Each point is reached from the start by the listed moves, each made once or not at all, plus a little noise. Is the number of moves made odd or even? Then give how often each move was made.

Moves:
(1): [ 10.9   1.8  18.1 -10.0]
(2): [-18.2  31.0   1.0  22.0]
Start: [ -5.8   4.8   1.8 -12.7]
Points:
[ -5.4   5.2   2.2 -11.6] => even (0, 0)
[  5.7   7.7  19.9 -22.6] => odd (1, 0)
[-25.0  36.0   2.2   9.7] => odd (0, 1)
[-11.8  37.7  20.2  -0.3] => even (1, 1)

Moves:
(1): [ 27.5  -6.1 -20.1 -20.8  -1.8]
(2): [ -6.0  16.5 -16.0   2.1  15.8]
(3): [  2.2  18.2   9.8  17.9 -19.2]
(4): [  3.3  -2.7 -15.3   6.9 -17.1]
Start: [ 1.1  8.0  3.7 -3.0 10.3]
Points:
[ 31.9   0.5 -30.7 -16.4  -9.4] => even (1, 0, 0, 1)
[-4.7 40.7 -3.0 16.4  8.3] => even (0, 1, 1, 0)
[-0.8  7.3  4.8 -4.0 11.7] => even (0, 0, 0, 0)
[ 26.6  34.1 -38.8   1.4 -11.2] => even (1, 1, 1, 1)

Moves:
(1): [ 10.0   5.3   7.5   6.4   6.2   0.7  -3.0  -8.2   2.5  18.5 -10.5]
(2): [ -2.1  -3.4   5.6  21.3  -4.6  -7.4  -5.1 -16.3  -4.5   7.4 -21.1]
(3): [ -5.3  -4.9  17.5  13.9   3.4  -5.5  -2.4 -12.9  -2.3   8.6  11.5]
(4): [-10.1  14.5   0.6  26.1  21.7  -7.2   4.1   2.8  10.3   7.3  -5.5]
(5): [-21.9   5.4   3.1  11.0   9.8  -0.6 -25.3   8.2  15.7  14.3  14.0]
(6): [ 16.7  -1.0   8.7   4.5  -5.8  21.6   6.2   1.5 -21.8  -0.8   8.7]
(7): [-14.7   5.7   1.1 -14.2   1.2   3.8  -0.1  11.2  -2.5   2.1   2.3]
(8): [ 8.0 15.0 22.9 16.7 -8.0  5.6  5.5  8.0 -3.9 -2.0 14.8]
Start: [-7.6  0.0  6.7 -8.1 11.7 -3.5 -0.7 14.4 -4.6 -9.7 11.3]
Points:
[ -8.2   5.3  39.1  57.5  26.5  -2.6   2.1 -11.1 -22.5  12.8   4.8] => even (0, 1, 1, 1, 0, 1, 0, 0)
[  0.2   5.5  41.4   2.4  17.2  16.7  -0.2   6.6 -28.5  18.9  23.3] => even (1, 0, 1, 0, 0, 1, 1, 0)
[-51.6  22.5  42.0  56.5  49.8 -19.3 -32.4  -1.3  14.4  48.0   2.1] => even (1, 1, 1, 1, 1, 0, 1, 0)

Moves:
(1): [  7.8  23.5  -9.1   0.9  10.5   6.1  -9.7  10.0   3.4  25.1   6.6 -16.0]
(2): [ 8.2  4.4  7.9  7.5  3.1  3.0 -7.4 -8.1 -0.9  7.1 -7.2 -0.1]
(3): [-12.9 -22.6   9.7 -14.3 -20.3   3.6  -4.4   0.0 -13.0 -15.3   7.3  16.5]
(4): [-12.2   4.2  17.2  -9.2  -6.0  11.2  -8.4  26.1   4.9  10.8   4.3  11.9]
(5): [-11.1   5.0   5.5 -15.0   5.2  11.7   5.3   9.8  -9.5   7.9  21.9   8.2]
(6): [-11.6  24.3  -0.9  -3.7   4.3  14.5   8.8   8.6 -12.3   9.7   7.9 -10.7]
(7): [ 27.6 -10.5   1.7  16.7   1.8  -0.1   2.3 -11.1  15.6   4.0 -25.0 -25.3]
(8): [ -9.6 -19.3   3.9   2.8   4.4  -7.3  -9.3  -5.2   3.0  -9.4  -8.0  -1.8]
(9): [  5.8  -1.3  -8.8  -3.1   6.3   0.2   1.2   2.3  -3.6   2.0 -10.7  -0.3]
Start: [-16.2  -0.8  -1.8  29.0  -0.2   8.1  14.5 -12.3 -14.6   7.1   5.3  -0.8]
Points:
[-50.5   8.8  11.2   1.6  -1.6  37.2  -7.4  29.8 -33.6  28.5  13.4  -2.1] => even (1, 0, 1, 1, 0, 1, 0, 1, 1)
[  1.8 -29.4  -5.1  32.0   0.9  10.3  -5.0 -16.5  -7.6  13.7 -25.3 -27.7] => odd (1, 0, 1, 0, 0, 0, 1, 1, 1)
[ -2.3  20.2   4.2  19.4  11.5  47.7   9.8  -1.3 -37.5  47.0   4.2 -28.7] => odd (1, 1, 1, 0, 1, 1, 1, 0, 1)
[ 10.0  43.1  -5.4  32.6  31.2  42.3  14.7  -1.6 -20.2  62.1  -2.5 -45.9] => even (1, 1, 0, 0, 1, 1, 1, 0, 1)

Moves:
(1): [ -1.5  -1.5  -0.9   6.4  -5.7   8.2 -12.1  -2.7  -1.8   5.8   4.0 -19.9]
(2): [-13.4  15.5   8.5  -2.2  -2.5 -14.5 -11.7   4.7  10.0  10.9 -10.2 -13.3]
(3): [ -6.1   9.6  27.1   5.2  -2.2   1.7  19.7 -41.5  -7.7 -22.8  -6.7  12.5]
(4): [ 27.2   1.5 -22.4   3.5   0.3  -6.3   1.1   0.1  18.0  -5.0  -8.6  -5.9]
(5): [ -2.6 -10.1  -2.0 -14.1   9.5  11.4  12.5  15.7  20.2   7.3  -8.1 -28.1]
(6): [ -5.5  18.8   8.8  -5.9 -21.3  -1.8  15.1   2.5  -7.1  12.0 -10.5  -2.0]
(7): [ -0.9  11.2   7.1  14.0   9.3  -1.3  19.5   0.5   5.0 -11.3   7.8  -8.9]
(8): [ 31.7 -20.9   3.7 -22.3  -0.5  -8.8 -15.8  19.1   2.3 -27.8   3.0 -13.2]
(9): [-13.0   3.9  -9.5   7.0  -3.1  -1.1  -3.6   4.6  17.0  -5.9  -0.3  -1.9]
(10): [  9.1 -14.3  17.6  -6.0  -7.6 -15.6  13.4 -12.5  12.4  17.3  19.5  21.1]
(11): [  4.5   8.9   1.9 -12.2   6.4   7.7  -5.7  -1.4  -3.8  -1.1   6.3   1.1]
(12): [  1.4  -3.3 -20.0  -8.2  -3.1 -19.5  -2.3   7.3  -3.6 -11.4   4.6 -13.0]
Start: [ 11.8 -21.4  -3.2   6.6  -2.9  26.7  -8.8 -10.4   2.8   1.5 -10.1   0.8]
Points:
[ 53.2 -30.2 -24.9 -17.4  -6.1  -5.6  -0.1 -16.5  26.4   1.1  11.9   3.0] => even (0, 0, 0, 1, 0, 0, 0, 0, 0, 1, 1, 1)
[ 22.7 -12.7  66.8 -18.6 -23.8   5.4  31.4 -23.7  36.1  -6.7 -10.3 -50.1] => even (1, 1, 1, 0, 1, 1, 1, 1, 0, 1, 0, 0)
[ 16.3 -22.4  11.5 -24.0 -29.8 -15.7   7.2  27.3  56.5  -4.1  -1.6 -78.5] => odd (1, 1, 0, 0, 1, 1, 1, 1, 1, 1, 0, 1)

Moves:
(1): [17.4 -6.8  2.8  1.4  3.6 -2.6 10.1 -8.3  8.3 -0.2 -2.5 -6.3  5.9 -5.3
  9.8 20.1]
(2): [ 12.2   7.6 -18.6   7.0  -8.2   9.1  10.1 -16.1  -8.3 -12.3  -7.4   7.7
 -11.5  -9.0   4.2  -0.6]
(3): [-16.9   5.7  15.0  -2.1  -6.0  -0.5   1.2 -13.3   1.6   7.5   4.3  -0.4
  -8.9   8.7 -15.6   2.1]
(4): [-16.1   4.7   5.0  21.4   0.3  -0.4  -4.4  17.5   6.7   2.7   1.5   4.7
  17.2 -13.3 -14.6   6.1]
(5): [ -6.1   4.0 -17.5  -3.2   9.9  -8.1   0.2 -15.6   8.3 -10.2  -0.2  -8.8
  -5.0  -4.8  17.1   0.1]
(6): [  0.7 -11.2  11.3  14.7  -4.4  -7.1  -3.9   6.7  -2.6  -7.0  -7.1   0.5
 -28.8  -3.7   3.5   1.1]
(7): [ -1.9  -2.8  -4.7   3.2  -2.2   4.6   3.8  -0.7  -9.4  -7.5  -3.2 -15.0
   4.0   1.6  -2.3  -7.3]
(8): [  5.4   2.8  -5.8  15.0  31.5  10.6   4.0  -8.4 -14.9   4.3   0.1  12.1
   1.7  -7.1  15.5   3.1]
(9): [ -3.9  -5.3  -1.1  -9.6   2.3  14.1  22.2   0.3   6.9   6.4 -16.4   3.9
   0.3 -14.3   4.4 -11.9]
(10): [-1.8 -1.3 10.2  8.9 -0.5 16.9 -8.4 -2.2  7.6 -0.9 -6.5  2.6  7.7 15.6
 -7.6 -6.5]
(11): [-10.6 -11.8  -2.2   5.2  -8.4   5.1   4.2   2.0   1.2  15.9   5.6   1.2
  -6.8  -2.1   1.9   2.0]
(12): [ -5.4 -11.7  -1.5 -12.4  -2.5   7.2   1.0  -4.2  -9.3  -4.1  -7.4   6.4
  10.8   2.4  -4.2   5.9]
(13): [ -1.4   6.3  12.6  -6.9   6.5  13.1  21.6   7.0   9.4 -13.7  19.5   4.3
   6.1   9.3   8.1   1.9]
(14): [ -3.0  16.6  -0.7  -1.2   3.8 -10.2   9.9  -1.0   1.8   8.5 -10.4  -6.4
   0.9  16.6   6.5  11.2]
Start: [ -6.5  -8.0  18.5 -13.9  16.1   4.3 -21.0  -7.3 -20.3  -4.9  14.4  18.2
  -4.2  -6.6  -6.6   2.6]
Points:
[-15.7 -28.3  33.1 -17.0  15.4  21.4   1.9   4.5 -32.8 -38.2  16.2  15.1
 -14.0   4.0  -1.6   4.9] => even (0, 0, 0, 0, 0, 1, 1, 0, 0, 0, 0, 1, 1, 0)
[-55.4 -26.8  58.6  34.1  29.6  52.5   0.4  -6.2 -31.9  -7.0  22.2  35.8
  -1.2   4.3 -22.5  10.6] => odd (0, 0, 1, 1, 0, 1, 1, 1, 0, 1, 1, 1, 1, 0)
[-18.3  14.9  14.6  12.0  14.1  33.7  10.9  -7.9  -6.2  -1.9 -25.5  30.5
  11.7  -8.8 -14.0   2.8] => odd (0, 1, 0, 1, 0, 0, 0, 0, 1, 1, 0, 0, 0, 1)
[-29.3  -7.2  31.7  11.6  -7.6  36.2  14.6 -29.3 -12.6  17.0 -22.3  28.3
 -51.2   5.6 -10.9   0.1] => odd (0, 1, 1, 0, 0, 1, 0, 0, 1, 1, 1, 0, 0, 1)
[  3.7  19.8  29.4  11.6  44.0  46.9  29.7 -49.9 -22.7 -20.9   8.5  17.2
  -0.6  21.7  11.5  25.0] => even (1, 1, 1, 0, 0, 0, 1, 1, 0, 1, 0, 0, 1, 1)
[-37.9  -4.2  26.5  30.9  31.6  49.9  11.1 -28.1 -41.2  -7.7 -42.3  33.8
 -11.1 -10.6 -17.5   3.3] => even (0, 1, 1, 1, 0, 1, 1, 1, 1, 1, 0, 1, 0, 1)
[-34.7  -2.1  22.7  26.9  45.5  39.6   6.3   1.7 -12.5  31.7 -14.4  37.4
  16.9  -8.6  -0.2   8.9] => even (0, 0, 0, 1, 0, 0, 0, 1, 1, 1, 1, 0, 0, 1)
[-51.4  -5.9  40.2  28.8  35.5  14.9  12.3  -3.8 -18.6  34.4  -6.5  35.2
 -28.9 -21.6  -6.0  18.7] => odd (0, 0, 1, 1, 0, 1, 0, 1, 1, 0, 1, 0, 0, 1)

Moves:
(1): [  1.8 -13.1  14.5   2.6  -3.1   7.2   3.0 -12.5 -14.0   7.0 -16.5 -12.0
  -6.8  -9.6  -2.9  -4.0  20.3   1.4  11.5   1.8]
(2): [-18.2   2.3 -13.4   3.7 -15.6  20.4  12.6   2.6   0.5  -5.9  -2.6  -3.6
   7.2  10.6   3.9  13.0  -5.1   5.5  -7.9   2.8]
(3): [ -1.2  11.9   9.6   5.5   7.5 -20.4  13.3  14.5   1.0 -13.3 -10.3  -8.9
   9.0  -4.0  -3.0  -5.5  -4.6   5.7  10.9 -15.5]
(4): [-14.6  -2.0  -6.8   0.1 -13.7   0.9  -1.2 -17.4  -6.5 -23.3  10.5   6.6
  -5.4  11.9 -13.0   2.6  15.2  10.5  -2.7   0.5]
(5): [  6.7   0.9  -5.7  16.0 -11.4  -7.4  -1.8   0.3   5.4  13.5  11.8  -6.3
  -3.4   2.8  -4.3  -6.3   3.3  -1.8   1.1   0.2]
(6): [  4.8 -12.2  -3.8 -13.7  -4.3   4.3   0.4   2.5  -5.0  -7.7  25.2   3.3
   6.7 -24.2  -5.9 -10.5   4.2  -3.4  -2.3  20.1]
(7): [  7.7  -9.2  -6.2  -6.0  -6.5 -14.5   0.2   6.2 -15.2   6.2  -0.5   9.0
  -8.4   2.2  23.8  -5.3  -4.4  10.7   8.2  17.1]
(8): [-23.1  -8.0  12.1  -0.1   6.3   6.8  -8.4  11.2  -1.9  17.6 -24.2  -2.4
   9.8  -8.9   6.1   2.7  16.1   3.1  -4.9  -3.9]
(9): [  7.1   2.9 -11.4  -6.5  -3.4  -0.5 -11.4  -3.2  11.3  -7.9   7.8  -5.5
   4.9   8.5  18.5  -3.1  -5.3  -7.7  -0.3   4.8]
(10): [-10.5   1.0  10.5  -1.6   1.4  13.9   6.6   4.4 -17.7   2.4   2.3   4.4
  -6.4  -2.5  13.9  -4.4  -3.7  -2.2 -13.8  17.7]
(11): [  2.0   8.7   7.9  19.2  -5.2   2.1 -10.4  -1.4  11.2   3.4  -9.6   7.5
 -13.9   7.3  -1.5  -1.4 -15.6   4.1   6.3  18.0]
(12): [-10.8  -6.3   3.5  -2.6  18.1   4.1   6.1   8.1   2.2   2.4  -3.7   2.7
  -7.8   4.4 -14.1  -6.6  -3.0   0.2  -7.1   0.0]
(13): [ -3.3  -9.1  -6.5   7.5   4.8   1.8  -4.7  -3.5  10.5   0.3   4.1   8.7
  -8.7  -7.5   1.9  -3.4  -5.3 -13.1  -9.1  -2.7]
(14): [-13.6  -5.6 -12.6   0.2  13.5   3.1 -15.9   5.2   3.1  -6.7   7.8   2.4
 -19.7   6.5   6.4  15.8 -11.6  -2.4  -2.5  -5.0]
(15): [ -0.5   9.6   2.3   4.7  -3.8 -11.0   8.2   7.6   1.4  -4.8  10.0   1.4
  -0.1  11.9  -0.3  12.7  -5.5 -11.0   4.8   7.2]
(16): [ -5.0  -3.2  -0.7  -2.0  -4.9  -2.0   7.9 -13.1  19.0  13.1  -5.7   6.0
  -2.0   0.9  -0.8  -5.7 -16.4  16.2  -1.5  -3.8]
(17): [-15.5  -3.7  -4.3   9.1  22.4  -6.3   4.4  -0.1   4.6   8.0   8.6   2.2
   6.2  -9.5   1.0  -4.2   6.8  13.0  -6.8   4.6]
(18): [  5.7  -4.6   4.1  -0.7   0.0  -1.9  -5.4  11.2   5.4  -6.1   6.5  -4.6
  -9.7  -6.9   0.5  12.3   7.3  -8.9 -17.7  13.4]
(19): [  5.3  11.9  -5.0   6.4 -18.0   0.6  15.1   3.2   2.9   5.6   2.4  -1.6
  -2.3  -9.0   0.0  -4.2  22.2   1.1  12.5   1.9]
(20): [ -1.6   6.9 -25.2  -5.1  -5.1   2.0 -11.0 -10.3  -7.6  -4.0 -10.6  -7.0
   1.0  -1.8 -10.0   5.5  12.9   0.1   3.6  -8.7]
Start: [ -1.1   7.3   5.2   3.9  -1.2  -3.5   5.6   4.0  -6.2 -15.2   4.8  -6.0
 -13.7   1.2  13.4   2.2  -2.5   1.7   2.5   7.4]
Points:
[-74.1 -15.5  -6.4  52.3 -23.1  -7.5   4.1  -5.4   2.7  11.8  -5.5   5.7
 -48.8  30.5  31.7  21.0  -2.7  50.5   6.6  47.4] => odd (1, 1, 0, 1, 1, 0, 1, 1, 0, 0, 1, 0, 0, 1, 1, 1, 1, 0, 0, 0)
[-50.6 -33.8  12.2  30.5  52.3  11.2 -36.3  21.2  28.2   4.3 -14.6  -6.5
 -59.7 -13.7  30.5  10.5   7.9  -8.4 -29.5  37.2] => odd (1, 0, 0, 0, 0, 0, 0, 1, 1, 0, 1, 1, 1, 1, 0, 0, 1, 1, 0, 0)
[-70.2 -27.8  -9.0  22.4  -9.3  28.2   7.6  16.0 -11.1 -14.6  47.8   3.1
 -17.0 -30.9  19.5   5.8  36.8   4.8 -62.2  58.1] => odd (0, 1, 0, 1, 1, 1, 0, 1, 0, 1, 0, 0, 1, 0, 0, 0, 1, 1, 0, 0)
[-59.4 -24.2 -38.6  30.0 -25.2  17.3 -10.8 -30.2  21.5  -4.4  -6.2 -24.7
 -21.8  -7.4  15.4  11.1  47.6  19.4 -33.6  15.8] => odd (1, 1, 0, 1, 1, 0, 0, 1, 1, 0, 0, 0, 1, 0, 0, 1, 1, 1, 0, 1)
[-42.6   9.4 -15.7   9.9 -11.9   4.5  33.5  51.3   4.3 -31.4  -0.4 -16.6
  -8.3 -32.8  -6.7  16.8  38.0 -20.8 -13.1  21.6] => even (0, 1, 1, 0, 0, 1, 0, 1, 0, 0, 0, 1, 1, 0, 1, 0, 0, 1, 1, 1)
[-49.2  -8.5  11.6  42.3  -0.3 -21.9  -5.1  10.7  -5.7 -21.7  -2.8 -15.4
 -39.1   3.2   5.2  18.1  25.3  -2.6  13.1  -9.8] => even (1, 0, 1, 1, 1, 0, 0, 1, 0, 0, 0, 0, 1, 1, 1, 0, 0, 0, 0, 0)
[-48.6   4.1 -16.5  46.2   3.1  -9.8   3.8  -8.9  21.3  -9.6  29.8  15.6
 -60.9  12.4 -13.0   1.2  -4.0   8.5 -41.8  55.4] => odd (0, 0, 0, 1, 1, 0, 0, 0, 0, 1, 1, 1, 1, 0, 1, 1, 1, 1, 0, 1)
[-47.6  15.4 -12.2  34.6  -9.8 -35.0  52.8  39.6  24.9  17.0  -3.5 -15.2
  -0.4   9.5  44.1 -12.8   2.8  36.5   9.7  24.8] => odd (0, 1, 1, 0, 1, 0, 1, 1, 1, 0, 0, 1, 0, 0, 1, 1, 1, 0, 1, 0)
[-44.5 -12.0 -29.4  25.1 -15.2   3.3 -17.1   5.6  24.2  -9.1 -29.0 -37.5
 -31.8  -8.8  28.5  22.4   5.8   0.6 -12.2 -10.0] => odd (1, 1, 1, 0, 1, 0, 0, 1, 1, 0, 0, 0, 1, 1, 0, 1, 0, 1, 0, 1)
